Each row of a before or after table is a point. The points were changed in one or more steps. Then noise was added and the rows were shuffled. The steps act on columns, c1 being the first. What was done? A step turns or swaps two columns, mirrors them in a line or flattens them onto one, adds a multiple of one to another, or multiplies or shifts one. Angles are multiples of 10 degrees, from the lower column toward the higher: turns from -170 to 170, lines from 10 to 170 but not 90. Use the fewest steps. Two steps may share a column if one is a turn and the other turns, adds or multiplies; they go together, in the order done. Otherwise the lowest column goes first.
(in the rows, 128 means zero)

Before, 14 rows:
[[140 137]
 [146 143]
 [111 109]
 [140 110]
 [137 131]
 [156  99]
 [152 203]
 [127 137]
 [138 164]
 [148 140]
 [119 144]
 [128 121]
 [ 90 124]
 [100 155]]
After:
[[188 146]
 [126 143]
 [127 117]
 [102 154]
 [212  81]
 [164  99]
 [157 186]
 [199 247]
 [ 14 122]
 [183 150]
 [155 133]
 [164 145]
 [ 43 171]
 [ 75  97]]
Steps: multiply c1 by 3; multiply c2 by 1.6

Before, 8 rows:
[[158 102 138 101]
 [136 111 139 111]
 [ 72 136  84 164]
 [147 144 117 110]
 [136 147 128 128]
 [101  95  76 131]
 [140  81  52 183]
 [ 91  82 166 117]]
After (8 x 4):
[[159 119 126  93]
 [135 122 145 103]
 [111  93 206  95]
 [ 61 114  98 163]
 [139 154 104 117]
 [135 145 124 139]
 [117  60   9 151]
 [ 85 103  63 115]]
Steps: turn c1 and c3 by -20 degrees; multiply c3 by 1.6; turn c2 and c4 by 30 degrees

Before:
[[133  87  80 101  86 205  84 141 152]
 [125 130 117 117 124 139  92 133  56]
 [115 205 153 110 187 160  75 125 133]
 [116  74  84 179 146 192 200 147 155]
 [ 97 127  80 100 123  94 188  75 178]
 [153  89  61 143 118  92 117  85 181]
 [210 178 129 216  84 128 171 208 158]
 [173 171 113 100 188 113 100 212 166]
 [199 104 143 138 130 154 160 183 193]
 [162 191  83 115 160 120 185  91  59]]
After:
[[142  97 169 114 137 156  32  74  70]
 [145 131 225 108  80  61 146 166 145]
 [189 152 122 133 111 138 223 139 101]
 [133 115 186 104 158 178  79 178 168]
 [ 84  59 104 145 143 144 125 146  50]
 [117  51 130  88 112 190 108 136 161]
 [167 115 140 215  64 162 171 113 151]
 [122 110 103 135 130  62 153 128 116]
 [102 150 135 175  61 186  99  84 101]
 [ 61 159 178 165  58 167 138   7 132]]
Steps: turn c1 and c5 by -110 degrees; turn c2 and c7 by 130 degrees; turn c2 and c3 by -120 degrees; turn c4 and c8 by -120 degrees; turn c6 and c9 by -90 degrees
